Each wall is flat, endless, passes through zero and stands at right angles to its row. A trip goes straight from one point to another. List the walls that it crosses, first one first.
(in the rows, 128 means zero)

Walls:
(1): [100 139 155]
(2): [219 117 122]
(3): [ 91 121 120]
(4): [ 70  99 142]
Trips:
[191 108 107] to [159 154 121] => none
[125 170 142] to [173  97  65] => 2, 1
[ 96 213  78] to [107  84  77] => 1, 4
[150 121 156] to [ 85 129 162] => 4, 2, 3
[ 73 151 103] to [ 98  75 147] => none
[127  75 161] to [ 87 137 141] => 2
[ 93 121 155] to [85 80 97] => 1
[ 72  75 122] to [151  88 112] => 1, 2, 3, 4

Walls:
(1): [ 94  93 104 117 145  91  96 142 168]
(2): [109 159 186  40 168  96 140  73 143]
(3): [221 119 145 117 100 175 139 159 129]
(4): [ 97 236  75 102 186  52 130 100 125]
Trips:
[149 155 138 115 180 132 125 137 132] to [ 85  75  79 133 127 132 130 203 205] => 1, 2, 3, 4
[140  71 155  85 132 124  88 136 134] to [133 138 126 140 103 113 174  70 129] => 1, 3, 4
[160  60 131  91 136 111 116  86 158] to [203 141  92 121  94  73 145 152 122] => 2, 4, 1
[244 131 111 146 160 177 133 101 121] to [151 122 114 124 124 140  80  52  84] => 2, 4, 3
[ 64  81  93 139 165  56 106 139 191] to [148  62  45  94 101 166 170 141 202] => 2, 4, 3
[125 206 152 102  58 129  99 112 201] to [120 146 142  62 173 178 120 168 105] => none
[179  52 171  90  62  72 126 130 151] to [111 176 127  76 114 116  69 126  82] => 4, 3, 1
[ 53 137 195 158 110  74 140  83 119] to [174 136 130 196 127 169  87  88  88] => 1, 4, 2, 3
[113 200 188  77 151 101 105  69 108] to [102 127 185 153 220 121  96  76 104] => 1

Walls:
(1): [120 125  53 169  44 133 105 112 202 110  97  96 136 120]
(2): [ 69 135  71 119 140 130 173  90 118  66 198 155 163 126]
(3): [128 144 150 111 193  97 153  89 167 132 208 124 119  86]
(4): [173 164 168 218 141 127 116 163  97 192 114 123 121  71]
Trips:
[176 126 199 234 124 134  83 184 145 152 160 161  94  39] to [160  89 128  51 156 191  81 144 106 168 117 105 144 117] => 3, 4
[ 98 158  78  74 147 200 139 159 134 129 108 111 156 142] to [151 194 129 116 204 142 131 174 117 122 142 140 178 138] => 1, 3, 4
[ 38 178 124  68 147 155 147 143  36 150  79 158 117 105] to [149  73 151 154 140 132 152 187 180  81 111  58 105 167] => 2, 1
[144 170 125 153  88 120 102 146 116 112  32  98  22 108] to [153 108 122 100  98 126 210  84 179  68  80 138 149 191] => 4, 2
[ 91 168 207 104  66 162 180 138 126 111 202 125 138  90] to [133 107  59 202 130 164  68 134 152 151 108 116 178  97] => 4, 1, 3, 2
[175  80 131 146 169 119  84 113  91 163  43 120 106  79] to [135 171 130  94 103 119 113  90  65  77 125 128 130 177] => 4, 2
[165 134  69 118 167  93  86  95  87  54 145 108 161 141] to [ 58  66  34 110 147 162  88  87 122 136  85  90 104 163] => 3
[162  84 160  83 114 130  96 154  48 106 106 135 147 166] to [120  97  91 139 151 145 132 141 113  87 116 111  68 112] => 2, 1

Walls:
(1): [ 81  77 138 113 134 166 170 123 134 127 161  50 134 146 125 146 121  73
 154 136 154 157 130 195 165 126  77 103 122  92 160 115]
(2): [109 134 146 117 154 128 142 129 143 119 137 185 121 174 133 171 108 126
 134 104 167 145 109 110 178  91 100 117  79 110 150 181]
(3): [ 99 123 138 167  82 136 121 159 103  81 124 107  74 130 116 144 134 156
  97 112 151 139 166 144 143 124 160 134 111 128  97 167]
(4): [189 126 134 104 126 111 138 106 117 153 149 105 154 105 139 134 143 108
  78 113 116 131 106 161  95 153 101 103 128 169 116 143]
(5): [100 142 129  91 148 125 152 128 115 210 125 136 129  82 134 122 116 132
 138 108 190 139 172 150 155 125 136 205 170  75  98 164]
(6): [105 148  59 133 171 113 104  90  91 112 157 151  87  83 131  88 159 168
 113 107 148 124  95 101 108 184 141 159 110 149 152  80]
(7): [149 160 145 132  98  96 136 148 146 127 149 148 149  99 147 141 105  70
 132 132 188 140  99 100 129 155 110 125 179 136 144 134]
(8): [163 127  88  85  92 122 143 178 135  92 150  80 130 146 165 110 110 163
 143  85 122 106 181 102 116 165 129 119 161 134  99 207]
Trips:
[203 157 147 168  86 140 135 117 130  55 183 186 161 112 185  87  96 128
 107 143 181 128 129 117 135 210 108 113 149 101 116 115] to [188 153 133  80 186 126 103  97 118 196 131 128 109  61  95 150 163 140
 106 191 119 128  82 133 172 109 153 118  76  88 124 123] => 8, 5, 2, 7
[161 153 100 154 141 155 109 142 118 112 109 157 103 111 164 124 138 122
 130 105 203 132 117 123 140 135 180 117 126 115 117 181] to [136 144  79 111 161 202 101 104 136 100 128 171 111 143 100 123 121 132
 129 107 130 155 169 128 104 105 136 183  59 147 135 106] => 7, 8, 5
[  7 162 127 125 145  79 139 141  95 149  62 158  67 117 136 166 172 133
 140 124 131  99 160  98  78 117 153 136 162 134 184 127] to [141 110  46 157 127 123 131 104 145 143  92 134 147 126 140 165 173  83
 143 100 161 150  99 140  95  80 136 135 115 185 105 140] => 7, 3, 4, 5
[160 143 108 163 125 133 169 174 193  72 143 126 121 133 158 153 123  92
 110 138 105 103  98 167 172 112 134 155 206 128 160 122] to [111 124 135 164 155  99 112  99 109 103 108 141 104 100  68 135 129 157
 140 122 150  94 113 161 144  78 141 152 157 171  80 125] => 3, 8, 1, 5, 6, 7
[ 57 185 133 113 159 114 142 107 120 141 129 167 195  84 143 136 104 135
  83 166 121  72  98 125  87 156  82 165 121 151 104  93] to [173  77 111 126 128 111 152 159 165 134 192 140  99 174 131 128 166  81
  89  97 139 161 132  94 125 156 123 117 135 169 175  84] => 5, 1, 2, 8
[154 112 110 109 143 139 102  83  77 149 131 124 121 102 127 103 132 110
  97 158 157 147 113 131 117 159 182 167  99  94 175 129] to [104 156 185 120 176 107  90  60  73 166  83  83 128  83 190 144 118 126
 125 112 116 151 152 163 104 125 168 153 167 141 148 150] => none
[148 135 121 167 163 187  75 103 168 100 108 208  63 114  91  88 137  88
 101 146 102 130 137 156 214  97 115 118 106 160 100 142] to [130 106 110 165 143 138 140 166  95  94 177  82 136 134 170 136 128 117
  86 148 144 178  77 110 115  92 140 106 145  84 107 166] => 6, 1, 7, 4, 8

Walls:
(1): [131 165  76 133 113 144 119 174 128 168  96 103 131  64  87  87 162 155
  96 106 104 104 170  80 120 119  81 151 139 129 171 175 117 111  95 112
 153 157 168  97 113  80 110 113 202 170 123 121]
(2): [148 165 187 121  95 100 169 115 126 153 155 158 151 157 148 121 148  50
 161  97  82 145 111 115 107 165  87 109 115  73  74 183 116 184 110 143
 162 118 154 100 130 113 158  90 130 106 167  76]
(3): [119 114 114 123 116 127  99 140 126 128  90 116 133 121 130 132 156 138
 148  77 154  91  85 172 119  95 108 133 153  84 118 117 137 238 103 162
 142 104  89 159 148 139 105 130 116 117 173 144]
(4): [122 115 148  89 170 176 111 173 113 150 114 118  77 161 121 147 102 123
 121  54 132 191  69  51  91 178 188  99  88  76 118 103 106 175 102  83
 170 160 138 112 173 102 107 151 178 163  84 153]
(5): [146 131 139 145  70 119 145 112 132 134  77 122 126 180 112 148 206 105
 150 141 152 138 101 109 143 138 120 172  90 139 124 127 165 142 111 147
 136 102 181 103 133 132 148 137 115 146 135 149]
(6): [134  90 156 115 179 119 104 152 134  81 102 118 140 134  83 113 130 184
 147  86 202 100 124 157 104 128  87 140 147  89 118 107 104 157 171  79
 160 110 104 156 151 147  72 164 189 117 125 176]
(7): [125 104  60  79 108 176 122 153 107 110 134 147  64 124  62  67 111 160
 169 140 161  94 169 147  71 117  64  66 119 240 107 129 106 146 115  50
 146 134 133  86 108  71 108 169 119 155 110 117]
(8): [143  75 136 162 102 144 117 134 145 112 154 127 128 120 139 160 143 110
 106  93  67 104 123 101  96 152 168 142 145 131 137 114 131 106 130  94
 143  62  83 120  94 109 122  82  86  96  96 200]
(9): [144 157  46 113 158  84 177 136 160 119 173  88 168 124  98 149 140 190
 154 127 122 130 144 108 162  78  70 143 114 136 176 155 145  71 106 110
 129 140 143 111 143 132 141 143 152 107 145 130]
(10): [145 153 121 109 156 136 100  62 110 155 120 147  76 120 159 100 154 170
 111 137 151 150 164 103 109 121 128  97 189 188 110 187 130 121  87  81
 149 102 150 126 142 112 141  82 207 115 145 151]
(11): [191 130 122  84 150 142 135 107 108 176 176 170 137  94 155 135 102 129
 159 109 148 141 144 126 157 128 140 151 120 166 148 164  97 161 112 181
 152  91 138 123 126  91  76 134 102 156 157 117]
Trips:
[122 178  96  76  94 133 108  89 116 148 148 143 163 108 173  69  58 152
 151 115 133 125 125 144 177 113 118  94 189 106 141 114 127 107 125 122
 154 133 137  97 146 126  75 166 128 185 140 169] to [145 135 139 187 159 105  87 132  92 127 138 163 159 150 110 112  43 131
 123 120 107 163  63 132 181 103 113  48 155 153 168 159  57 171 177  93
 105 154 147 138 119 148 190 156 124 137 101 136] => 4, 3, 1, 9, 10, 11
[112 104 131 121 161 153 174  75 172 110 109  95 142 107 130 121  82 129
 111 154 121 126 145 120  91 109  44  96 126 158  88 135 162 135 146 134
  68 146  79 146  94 147 169 153 181  41 139 149] to [147 173  85 138 135  95  62  79  77 144  93  94 119 119  83 135 109 155
 116 114  95 137 147 107  78 115  82  92  93 116 167  83 127  22 123 131
 126 123 178 154 123 124  47  99 160 126  81 171] => 1, 8, 4
[119 131  94 126  60 123 112 113 153  72 123 132 110  92  98 105 112  64
 144 133 174  82 143 136  75 128 121 117 128 128  81 104 130 169 175 178
  84 104 118 160  95 169 117 112 166 149 113  55] to [174 108 106 160 101 154  54  95 148 125 164 177 122 135  76  76 139 126
 121 116 107 119 163 156 130 128  91 152 172 192 118 111  91 113 126 132
 180  77  94 162  82 170 168 181 158 123 108 132] => 2, 8, 10, 1, 11, 3
[249 116 156 163 168 158 173 149  98 156 126 126 174 104 141  97 174 134
 138 115 113 112 110 145 108 111 115  55 148  44  80 140  99 177  86 140
 163 138  93 150 161 111 122 138  94 129 176 161] to [149 124 101 147  84 116 183 120 151 113 105  99  85 129  75 141 158  75
  76  81 114 179 145 216 120  88  63 111  69 107 122 132  59  55 102 173
 136 144 118 143 129 143 128 131 146  97 119 174] => 1, 9, 5, 4, 11, 3

Walls:
(1): [136 148 182 138 177 110  96 191 110 145 129 160 110 144 105 195 158 166
 170 120 108  95 102 181 102  94  79 114 122 105 103 100 177 152 130  93
 108 121 102 140  92 115 106 101 152 137 124 137]
(2): [176 116 134 171 102 123 183 116 101  87  72  99  91 169 181  56 161  33
  76 201 149  99 140  89 154 119 108 162  99 108  97 101 137 188 121 141
 165  85 141  62 114 136 172 194 143  81 175 123]
(3): [ 93 162  78 102  96 143 136  79  59 122 172  80 124  77 139 113 125 173
 141 100 123 107 199  90 105  80 139  96 107  72 122 209 139 156 136 121
 125 126 185 139 185 107 119 144 102 100  94  94]
(4): [120 122 182 157  70 101 138 167 143 164 146 168 123  83 102 108 149 173
 110 110 191 128 147 139  79 142 154 157 165 107 134 144 143 153 112 116
 103 164 128 126 130 144 125 130 139 110 176 193]
(5): [ 74 125 199  91 109  85 139 160 199 123 131 159 129 141 169 142 100 168
 173 114 127 134 123 160 173 224 149 154 136 162 118 139 151  98 130 142
 110 135 152 136 162 119  92 128 115  91 120 155]
(6): [140 154 136 125  75  91 179 123 165 135 125  94 117 104 110 116 127 104
 148 107 147  83 151 115 193 145 146 124 147 122 128 149 159  92 154  80
 119  93 149 137  88 132 123 134  70  98  93 194]
(7): [198  91  71 113  87 132  91 161  98 206  92 198 193 117  43 190 107 103
 147 160 143 112 168  96 136 173 102 102 122 179 115 152 184  89 123 119
 140 136  90 135 140  92 183  81 178 185  57 120]
Trips:
[ 95 143 102 135 157 146 162 111 171  99  93 150 143 137 104 124  80  63
  90 137 117  82 100  66 146 145 139 151  79 132  90 192 138 138 182 172
 107  33 149 185 163 104 125 122 156 153 157  60] to [120 121  83 205 143 141  97 152 115 134 146 149 145 164 154 166 205 153
 184 155 102 154 113 142 154 145 127 114  80  65 147 127  91 164 113 116
 127 168 134 156 118 131 112 108 126 127 136 155] => 1, 7, 2, 3
[111  72 117 117 128 163 117 157 174  83 127 243  29 114  84 215 140  83
 142 146 178  82 100  84  73 126 113 112 176 108 130 140  84 134 139 169
  77 174  73 153 128 131 157 152 137 117  93 138] to [ 60 130 146 135 147 121 123 148 169 160 178  83 168 193 170 146 103  68
 168  89  86  94 101 131  92 127 112 129 138 152 166 134 100 101 160 106
 132 127 147 145 137 105 114  90 148 158 103 106] => 5, 4, 7
[ 82 108 151 166 112 118 144 136 116 195 159 113 201 141  79 168  92 114
  59 150  85 101 115 205 180 143 194 153 163 142 171 147 137 151 125 102
  84 139 173 121 153 114  80 129  76 201 132 130] to [ 73 209 124 137  85 131 170 148  94 139 157 179  99  71  59 136 132  66
  95 154 122 159  80 136  93 161 150 161 106  90 124 115 126 112 139 144
 107 189 112 146 124 113  95 160 132 120 185 120] => 7, 6, 5
[150  94 119 132 146 160 127 152 206 125 178 182 155 126 120  72 116 143
 142 102  87 156 145 147 173 145 151 116 157 132  92 117  75 124  99 135
 137 126 166 147  48 145 142  24 137  90 151  76] to [ 81 116 103  83  93 162 107 148 102 107 127 151  95 102 141 168 166 113
 108 116 143 174 132 100  67  77 132 145  56 109 131 112 131 127 133 133
 123 109 109  70 113 112 112 120  95  57 131 131] => 4, 5, 3, 2, 1
[138 169 135 147 159 139 100  98  89  87  59  79 127 120 157 120 110 147
 165 134 137 165 139 148 218 112 165 135 152 171 125 117 103 193 162 207
 136 134 180 134 127 164  68 118 142 187 146  99] to [128  73 113 127 105  91 175 135 131 115 133 168 133  95 102 122 130 125
 109 148 112 124  78 146 233 123 158 120 118  96 137 138 111  77 126  92
 159  74 131 167 152 147 110 102  97 138 146 110] => 3, 6, 2, 7
[ 93 107 131  48 142 117 223  60 104  60 212 156  55  88 139 143 117 151
 151  76  76 143  96 205 172  94 124 172 136 112 125 146 164 115 120 121
 132 114 182 129  50  58  94 152 114 151 163  80] to [ 59 139 133 100 118  95 215  96  75 104 156 146  98 112 149 144  96  93
 110 143  83 169 138 166 122 159 121 153 133 134 122 173 148 129 125  91
 148  17 128  87 214 154 154  80  93 132 159 163] => 1, 2
[ 92 104 161 123 172 142 163 105 174 105 157 125 119 177  78 100 129 146
 161 153  98  86  77  99 172 158 117 172 143 184 150 137 162 120  86 121
 105  95 160 188  95  99 177  98  48 203 107 114] to [219 126 149  94 154 123 216 152 137 103 216 133 201 168 176  49 154 113
  82 135 170 138  66 249  84 147 141  91  87 166 124  65 111 144 106 111
 154 142  99 124  96 119 115 107 118  95 120 151] => 7, 2, 6, 4
[ 76 144 115 138 113 106 176 150 126 121 132  65 132 151 163 143  70 131
 136  99 168 159 119 113 158 172 122 134  58 100 153 167 132 146 176 134
  86 162  77 199  91 186 114 122 134  30 108 153] to [ 57 177 154  94 102 120  67 196 111 103 130 176 156  94  96 150 121 108
 185 126 138 182 141 171 155 108 130 141 155 160 198 114 171 130 122 179
 154 170 131 185 135 195 143 170 164 117 119 106] => 1, 3, 6, 7

Walls:
(1): [126 113 162 110 105  74 133 125 124 153 114  97 131  94 119 100 190  69
 161 124 144 127  69  94 121 181 130 103 116  79 129 132 179  81 138  66
 126 137  85  89 142 103 104  86 144 187 146 126]
(2): [156  99 199 100 109 100 100 126 140 139 244 110 107  92 113 145 110 129
 134 213  76 171 163 156  77 104 107 138 113 119 163 144 134 113  87  96
 134  64 114 126 132  44 154  85 163  53 154 154]
(3): [115 136 132  89 144 169 166 149 129 181  56  78 109 150 142 180 150 133
 123 181  88 117 110  92 126 140 178  95 122 110 155 106 121  68 177  59
 126  95 189 137 105 175  51  80  99 104  97 152]
(4): [124 165 150  74 166  88 132  95  78 183 164  81 155  69 169  54 154  98
  89 111  84 134  46 167 158 162  65 130 116 148  90 128  95  94 165 108
 157 130 117  90 122 199  90  75 157 156  49 141]
(5): [145 142 182 132 114 196 163 166 113  96 139 124 117 166  98 110  93  79
 165 118 178 193 147 158 121 113  91 125 102 129 150  83  80  63  62 130
 192  96 143  87 105 147 114 181 121 110  79 127]
(6): [104 196 164 109 119  66  73 148 175  82 112 145 196  46 141 105 104  71
 207 144 166 127 190 144  62  59 169  68  99 167 150 187 100  78  98 171
 119 131 125 101 130 145 174 136 127  63  93 148]
(7): [143 126 131 141 115 162  94 144 162  73 111 114 175 159 111 140  95 170
 120  78 142 196 111 171  82 160 152 158  87 107 112 104 104 110 108 156
 131 101 105 135  84 129  50 131 151 183 153 136]
Trips:
[100  87   7 207 148 159 231  72 143 103 187 171 196 156  68 146 136 102
  49 111  71  63 117  84 167 123 132 124 118 124 125 122 172 107  94 127
 125 101 126  38 184 142 153 138 109 121 168 102] to [150 122 171 130 157 162 113 106 146  83 228 159 108 163 111 105 145 106
 101  97 131  90 145  94 143 103 162 130 188  94 138 167 115 140 172 152
 145 111 118  85 129 151 179 140  99 144 117 123] => 5, 2
[112 207  96 184 102 101 133 139 174 109 157 122  99 147  32 178 146  91
 146 176 125 182  92 139 120 139  99  96 175 140 138 141 135 105 160 187
 106 158  89  19 145  40 179 164  65 133 115  59] to [112 186 172 176 147  98 138 158 174  77 217 176 112  69 106 211 168 134
  90  79 124 159 171 206 112 150  40 124 156 196 102 105  54 144 131 116
 149  56 109 122 174 137 119 145 103 153  72 125] => 1, 7, 4
[140 173 114 162  93 112  61 129 126 138 192 148  43 191  62 112  96 123
 143 116 159  52 115 174 114  17  84 191  92 116 115  93 107 144 142 108
 140 115 162 113  77 172 129 160 176 188 132 101] to [159  89 102 166 128  98  89 163 104 177  92 103 158 150 149 143  85 101
  93 110 156 143 114  95 139 171 107  39 100 107 206  84 125 135  85 181
 209 131  85 113 137  94 158 136 119  81  83 111] => 6, 7, 1
